Each row of a before or after table is a point. One or more steps were done to the points. Then noise was added and the rows were shuffled. The steps act on columns, c1 being the first. Name the steps. A step turns or swaps two columns, mirrors them in a line or flattens them onto one, adds a multiple of one to another, or multiplies or shifts one. Angles are multiples of 10 degrees, from the lower column toward the higher: turns from -170 to 170, lines from 10 to 170 but not 90. Use the fewest steps. Two steps may share a column if one is a turn and the other turns, adds or multiplies; they go together, in the order done. Otherwise the lowest column goes first.
In the rows, 128 means zero.

Before:
[[120 189 146]
 [116 148  79]
 [155 154 157]
 [120 130 112]
 [ 99 130  95]
 [190  97  80]
 [119 157 132]
 [199 169 177]]
After, 8 rows:
[[ 94  74 142]
 [ 98  93  97]
 [100  69  48]
 [133 114  81]
 [100 118 137]
 [ 78 107 153]
 [169 133 198]
 [180 106  48]]
Steps: shift c1 by -20; multiply c2 by 1.6; turn c2 and c3 by -140 degrees

Before (10 x 4):
[[176 134 184 149]
 [159  96 127 141]
 [163 132 119 148]
 [111 115 158 122]
 [104 149 118 145]
 [177 133 119 147]
 [167 143 119 149]
 [156 149 119 143]
 [  7  91 145  70]
 [132 146 120  91]]
After:
[[161 141 113 127]
 [101 150 119 127]
 [ 22  86 147 147]
 [151 131 118 120]
 [137 143 120 129]
 [172 136 184 122]
 [151 150 119 123]
 [172 134 117 121]
 [153  96 132 121]
 [117 111 155 130]]
Steps: flatten c1 and c4 onto the line at 170 degrees

Before (10 x 8):
[[150 155 146 149 154 125 142 160]
 [128 109 127 134 104 139 162 113]
 [146 142 111 154 110 148 132 101]
 [ 99 108 115  65 124 166 130 132]
 [121 143 121 127 137 117 148 120]
 [118 124 143 126 146 111 115 155]
 [148 125 122  98 162 119 124 151]
 [107 125 160  60 111 143 140 120]
 [132 122 141 141 168 132 130 126]
 [143 113 131 147 127 130 130 113]]
After, 10 rows:
[[107 147 115  65 116 166 149 128]
 [155 108 146 150 206 126 125  92]
 [140 141 131 147 125 129 119 146]
 [119 128 161  61  78 145 150 137]
 [112 137 144 125 182 111 126 100]
 [145 110 110 154  75 150 120 151]
 [135 113 121 127 156 118 148 134]
 [140 135 122  98 231 119 112 105]
 [133 135 142 141 247 131 126 130]
 [149 143 128 135  56 140 154 147]]
Steps: turn c1 and c7 by -40 degrees; turn c2 and c8 by -170 degrees; multiply c5 by 3

Before:
[[169  58 139 104 105 138 158 144 160 140 205]
 [ 97  48 148  81 102 165 122 145  84 110 101]
 [105  61  88  49 135 142  78 138  94 144  87]
 [ 37 159 127 121 116 102  83  87 176 134  99]
 [137 107 166 143 114 162 126 177 189 187 172]
 [ 82  55  92 109 104 139  42 162  78 124 112]
 [156  71 162 152 146 131 155 120 132 196 195]
 [136 177 141 131 122 119  72 115 163 168 102]
 [ 43 193 110 114 136 145 102 124 172 177 114]
 [ 90  49  61  97  75 153 125 140 100 122 100]
 [114  84 100  94 135 104 114 178  64 103 107]
 [ 50 198 141  86 102 105  61 116 152 168 155]
 [ 94  84 110  78  76  93 105 146  59 156  80]
 [114 116 109  98  98 153  95 123  60 126 130]]
After:
[[176  62  87  63 139 134 179 137  94 129  87]
 [176  83 109  92  93  75 160 144  58 109  79]
 [151  86  99 101 105 137 131 179  63 157 107]
 [213 193 110 142 145 134 168 124 170  91 113]
 [116 107 164 140 161 115 152 178 188  72 171]
 [152 117 111 105 151 100 158 123  61 140 129]
 [216 198 141 113 104 101 206 116 151 114 156]
 [174  51  62 111 153  76 129 138 100 135  98]
 [119 178 140 129 121 125 197 113 161 109 102]
 [216 158 127 153 101 117 172  88 178 137  99]
 [171  49 146  93 164 102 130 146  84 148 103]
 [ 99  57 140  91 139 108 105 144 161 107 205]
 [ 94  72 162 140 133 145 126 117 133  55 193]
 [175  53  92 125 137 104 206 162  77 160 113]]
Steps: mirror c1 and c4 in the line at 100 degrees; swap c5 and c6; turn c7 and c10 by -160 degrees

Before:
[[119 139  56 142 144  74 150  94 155 159 129 164 159  91]
 [ 83 125 158  92  92 106 184 102  72 186  86 160 116 175]
 [188 110 119  84  92 185 123 136 159  67 134 113 204 183]
 [128 161 200  69 144 104 169  83  81 187 135 175 134 145]
 [183  83 179  87  56 165 113 100 148  81 111 165 154 144]
 [ 82 123 160  97  72  82 124 139 109 177 151 137 163 120]
 [179  80 145  85  86 190  77  67 170  98 123  80 164 167]
 [195  74 163 117  87 228  86 102 154 117  98 127 228 152]
 [124 122 110 181 211 105 142 147 179 130 122 136 130  95]
 [123  86  66 165 185 126 192 121 157 141 183 139 136  72]]
After, 10 rows:
[[124  84  65 162 129 127 193 121 155 142 181 140 133  74]
 [197  76 164 117 131 227  84 100 153 118  97 129 228 150]
 [ 82 122 162  93 126  81 121 138 107 178 154 136 161 118]
 [177  83 144  86 132 188  77  63 171 100 124  84 164 170]
 [178  82 179  88 129 163 118  99 147  78 113 170 151 142]
 [188 105 115  82 128 188 123 136 164  66 132 115 200 187]
 [122 136  58 140 129  73 147  93 153 155 127 162 158  90]
 [124 120 110 181 128 106 144 147 176 129 125 137 130  96]
 [129 162 197  67 129 103 168  82  83 187 133 178 138 142]
 [ 86 126 160  93 130 105 184 106  74 184  88 159 112 176]]
Steps: multiply c5 by 0

Before, 8 rows:
[[ 89 115 143  62 201 145  91 190  94 111 153 154  51 131  78 102 168 123]
 [175 125 154 119 205 192 120 112 207  98 151  68 134  90 106 137 125 102]
 [ 71 157 110  95 143  94 186 180 124 159 139  67 136 162 147 112  69  45]
 [129 174 155 106 158  91 199 178 151 103 147 137 134 159 135 133 134 117]
 [123 122 108 107 106  88 171 198 100 214 154  87  50  77 135 103 124 140]
 [147 103  94 121 110 154 139 174 137 137 104 153 145 171 173  90  85 117]
 [140 183  42 141 201  94 108  82 114 124  77  59  99  86  62 122 130 132]
 [150 175  89 124 171 136  96  90 143 203  75  95 129 175 144 145 131  74]]
After, 8 rows:
[[141 186  39 115  87  92 111  83  57 128  78  38  99 138  64 119 130 131]
 [148 176  88 188 153 136  95  88  93  91  76  85 128  81 143  99 131  75]
 [ 89 115 142 158 135 142  91 191  48 180 153 163  51 131  76 168 166 122]
 [173 124 153 112  44 191 118 112  83 132 151  51 134  59 106 156 128 101]
 [ 70 158 110 173 158  94 185 180 115 144 139  48 136 111 145 124  68  47]
 [146 104  93 139 164 153 138 174 150 160 104 160 145 105 173 110  86 117]
 [126 121 108 209 101  87 173 197 139 132 152  73  49 183 133  81 124 139]
 [131 173 155 120 138  92 199 179 109 141 149 140 135  85 137 159 134 116]]
Steps: turn c4 and c10 by -130 degrees; turn c10 and c16 by 60 degrees; turn c5 and c9 by -70 degrees; turn c5 and c14 by -120 degrees; multiply c12 by 1.3

Before:
[[163 176  57 118  81 134 171 208  88  88 130  94 142 149 120 162  79  84
  198 106 174 111 139  82]
 [ 75 165  97 179 191 119 117 115 151 190 186 190 117 135  77  77 131 182
  162 155  58  90 162 114]
 [112 159  85 113  76 182  97 119  84 103 159 208 164  88 140  96 107  87
  197 162 112  65 134  75]
 [151 175  70 166  73 159  77 161 144 172 142 142 106 137 175 127  44  91
  123 149 143 179 131  97]
 [ 96 163  64 100  86  93 145  93  72 171  72 148 124  52 169 163 150 125
  146  97 182  80 172 130]
 [127 169  44 218 169 106 161 121 132 129 123  88 126 107 153 120  53  81
  138 179 182 103 161 187]
 [176  99  93 139  97 144 188 108 148 197 133 108 118 147  72  62 118  90
  140 150  97 132  89 188]
 [145  95 157  99 175 101 145  96 181  88 134 188 146 106 119 139 134 154
  122 110 172 145 126  84]
 [164  89  48 115 190  89 170 201 106 175 113 129  85 122 108  94  55 164
  169 139 159 150  66 138]
 [138 180  40 125  73 185 138 165 195 123 129 142  97 144 168 139 132  91
  119  75 113 129 176 187]
 [145 136 128 103 111 127  78 189 107 154  92 160 111 124 120 129  70 176
  137 175  68 128  85 156]
 [106 161 155 175 138 120  64 114 194 115 134 215 149  82 103  71 135 110
  140 151 161  82 127 177]
 [113 118  40 129  91 133 162 128 127 121 115 113 104  54  93 111  97  90
  231 103 138 162 110  94]]
After, 13 rows:
[[146  94 158  95 174 100 146  97 131  91 182 139 126 107 117 107 136 154
  124 112 174 149 123  84]
 [146 137 131 103 109 125  75 187  92 154 108 111 141 125 119 141  72 176
  137 179  69 131  86 159]
 [114 117  43 129  91 134 161 130 114 122 127  65 131  51  91 158  97  93
  230 106 136 161 110  95]
 [ 73 164  94 175 190 116 113 114 190 189 153 141  95 135  78 172 130 183
  162 154  62  88 162 112]
 [ 97 160  64 102  83  92 142  92  71 173  71  97 157  50 168 109 150 127
  143  95 185  80 173 128]
 [166  89  46 114 191  88 170 202 114 177 105  81 131 123 104 183  55 163
  167 138 161 153  69 137]
 [154 176  71 165  71 160  78 163 143 172 145  92 140 136 172 145  44  89
  123 150 144 178 133  93]
 [140 181  35 128  74 183 136 165 128 124 197  91 158 142 169 144 132  90
  119  77 116 128 174 183]
 [104 163 151 175 137 119  62 117 133 114 191 162  68  84 101 147 134 110
  139 150 161  85 128 180]
 [111 161  83 116  75 184  98 118 160 103  82 164  79  89 139 121 108  89
  196 163 110  67 136  75]
 [164 178  56 119  79 134 168 209 125  91  91  43 145 147 117  94  81  81
  198 107 175 110 138  83]
 [179 100  92 138  95 146 188 108 132 198 144  56  83 148  71 179 119  90
  139 150  95 134  89 189]
 [129 170  44 219 165 106 157 123 124 128 132  40 122 108 154 136  53  79
  139 180 182 103 162 186]]
Steps: swap c9 and c11; shift c12 by -50; turn c13 and c16 by -130 degrees

Before:
[[146 168 163 124 129 111 121 101 190  91 129  56 113 190 121 119  85 148
  186 114 152 154 124  96 193  44 104 115  99 127 129 149 110  89 172 149
   73 125 197 135 111 190 156  97 157 140 180  95]
 [ 91  97  61 151 166 135  68  53  81  78 137  62 193 113 127  93 153 103
  119 157 196 203 156 184 109 164 155 116 107 221 161 105  78 104 181 115
  180 168 174 143 218 160  66  63  90 153 173 104]
 [114 165  89 200 163  72 152  96 191 147 128  69 112 164 128 162 104 178
  110  72 179 128 104 187 145 141 161 172 143 193 108 188  83 102 113 119
  103 194  95 113 166 158 130 142 107 166 100 126]
 [111  97 173  98 172  33  74 134 153 106 180  89 213  90  84 115 150 188
  154  81  71 107 196 111  99 148  67 191 139 138 104 113 177 191 134 123
  174 113  92  45 123  86 147  42 159 177 110 135]
 [118 172 140  96  75  72 137 165 113 150 160 112 144 107 158 187  88 155
  154 113 154 181 107 114 182 170 101 130 120 177  96 123 150 160  92  63
  178 122  83 152 147 182 128 151 145 149 109 120]
 [209  75  75  90  87 101 149 129 173 134 189 167 165 152  71  72 140 116
  126  77 112 106 113 119  74  52 145 132 129 113  70 181 155 169 105  65
  109 125 165  87 123 126 149 118 150  77 161 148]
 [202 106 158  98 156  59 138 166 193  76 101 113 203 181 158 169  85 128
  136  60 136 147 113  82 172  59  85 123 181 128 159 142 184 144 168 106
  115  95 173 153 160 167 118  79  88  76  99 181]
 [101  90 158 200  69  99 146 137  94 163 106 162 165 186 120 104 137 168
  175 151 159 172 122 134 146 138  71 152 129 205 186 106  74 138 128 105
  126 102 143 165 145 102 101 147  99 148 122 180]]
After (8 x 48):
[[101  89 158 155  67  99 145 122 173 163 106 162 164 185 121 106 138 167
  175 151 159  94 122 156 146 138  70 152 134  49 185 107  57 139 129 106
  126 103 142 166 145 102 101 146  98 148 122 181]
 [113 163  89 150 164  72 152 138 128 147 129  70 113 164 128 162 104 176
  110  72 178 190 104 127 145 142 161 173  94 100 108  43  65 102 113 119
  103 194  93 112 167 158 129 142 106 166 101 126]
 [209  74  75 116  86 101 150 126 105 134 188 167 166 151  70  72 141 116
  125  77 113 172 113  66  75  53 145 131 129 169  69  89 164 170 105  65
  108 126 166  88 123 125 149 118 150  77 161 148]
 [146 168 163 134 130 111 120 168 154  92 129  57 112 190 122 119  85 148
  186 113 153 191 124  75 192  43 104 115 126 139 129 111 112  90 172 150
   73 125 198 136 111 190 155  96 157 139 180  95]
 [118 173 141 119  75  71 136 109 180 149 159 112 144 107 156 187  88 154
  153 113 154 114 107 119 181 171 101 131 160  83  96 108 157 159  92  63
  178 122  83 153 148 182 129 151 145 150 110 120]
 [201 106 158 107 157  59 139  64 147  76 100 113 204 182 158 170  84 128
  135  60 136 193 111  69 173  59  85 123 122 136 159 116 187 144 169 105
  115  94 172 153 160 168 118  78  88  77  99 183]
 [ 91  97  61 147 166 135  68 192 202  78 137  61 194 113 129  93 154 102
  120 157 196  81 155 208 109 163 155 115  85  36 162 102  76 104 180 115
  179 169 175 142 217 160  67  63  91 154 171 103]
 [110  96 172 109 172  34  74 116 106 107 181  91 212  90  84 115 151 188
  153  82  72 152 197 127  99 147  67 190 126 111 104 136 182 190 133 123
  175 114  92  44 124  85 148  43 160 177 110 134]]
Steps: flatten c4 and c33 onto the line at 110 degrees; turn c8 and c29 by 130 degrees; swap c9 and c22; add -1 times c32 to c24; turn c30 and c32 by -150 degrees
